Each row is a point. The window is the flat piece filled in between its corners: a triangle in 3 columns, a solid with four corners in 4, and so on. A path goes straight from each point to the next, and from the last back to the first. List the points from which the path goes on through the window.
In the rows, 128 means zero.

Window (3 x 3):
[[150  68 142]
 [171 133 162]
 [142 181 175]]
Path:
(1): [125 161 199]
(2): [177  96 180]
(3): [163 117 140]
(4): [179 169 145]
(5): [134  96 200]
(6): [163 183 196]
(7): [135 161 141]
(8): [163 178 142]
(9): [175 127 185]
(10): [136 143 205]
(11): [192 156 142]
(12): [124 117 112]
(13): [157  94 179]
(14): [146 138 177]
(15): [144 149 117]
(16): [152 187 149]
Through the window after points: 4, 14

Window (4 x 4):
[[136 114  71 204]
 [137 154 156  93]
 [102 150 212 187]
 [ 91 108 154 158]]
Path:
(1): [ 82 158 141 129]
(2): [188 123 173  92]
(3): [139 123 186 162]
(4): [ 76 122 122 126]
(5): [ 67 146 165 176]
(6): [118  84 143 145]
(7): [189  99  93 192]
(8): [ 92 123 118 176]
Through the window after points: 1, 3, 5, 7

Window, 6 rows:
[[249 140 152  58 130  94]
 [131 137  79 119 113 144]
 [105 121 160  99 103 107]
 [118 139 119 165 179 168]
 [124  86 101 146 102 158]
 [ 87 100 117  90 113 168]]
Path:
(1): [142 146 144  97 106 140]
(2): [108  86 119 107 123 137]
(3): [150 123 132 100 145  96]
(4): [163 166 180  80 101 166]
(5): [119 207 148 144 109 154]
(6): [158  56  62  85 136 145]
(7): [200 100 124 107 129  67]
(8): [150 160 153  62 127 168]
(9): [148 129 116 126  97 152]
(10): [137  71 119  94 139 132]
(11): [ 97 101  87 158 180 125]
(12): [165 135 112  87  29 170]
(13): [149 172 115  60  80 172]
(14): [104  95 105 130 128 136]
(15): [160 139  99 115 187 118]
(16): [160 131 176 137 101 176]
Through the window after points: 1, 9, 11, 13, 15

Window (8 x 8):
[[130 158 197 182 111 113 100 198]
 [ 26  99 139 182 165 159 168  23]
 [154  75 147 186 158 118  97 168]
 [155 187 104 173 109  65 118 186]
 [113 120 139 148 105 104 175  81]
 [155 173 138 153 156 158 123  64]
 [139  59  94 126 115 111  44 112]
 [126 195  92  97 128 132 176 121]]
Path:
(1): [133 119  70 129  92 169 119 127]
(2): [134 100 156 145 152  57  70 104]
(3): [ 76 101 156  79 165  92  91  93]
(4): [140  99 108 207 107 159 121  95]
(5): [146 131 119 177  82 159 121 121]
(6): [104 123 121 138 167 118 144  62]
(7): [143 147 194  98 187  89 158 121]
(8): [125 172  94 184  81 149 105 111]
Through the window after points: 1

Window:
[[120 173 111 124 133 216 150 111 121]
 [ 76 136 150  92 106 144  97 164 117]
 [142  65 126 128  76 155 179 165 143]
 [133 151 130 189 190 133 141 130 148]
 [130  83 138 127 131  58  66 194   7]
 [129 147 122 159 133  93 149  90  85]
 [ 88 145  91  89 210 120  98 140  74]
 [157 132 234 130 170  63 131 162  94]
 [177 151  94 145 160 105 138 164 152]]
Path:
(1): [135 147 132 121 129 127 159 161 109]
(2): [146  66 158 131 132 118  84 137 122]
(3): [147 115  99 104 187 125  85 119  99]
(4): [121 166 143 153 147  98 164 185 125]
(5): [124 190 108 206 146 128 171 170 118]
(6): [133 116 139 134 161 106 123  91 108]
(7): [150 124 106 156 125 106 110  87 109]
(8): [117 155 133 141 146 112 159 129  86]
(9): [ 41 162 128 148 178 124 175 124  59]
(10): [154 131 103 106 177 131  84 146 119]
(11): [153  93 156 153 132 158  85 116 151]
(12): [100 177 129 121 135 101 176 177  69]
Through the window after points: 3, 5, 7, 9
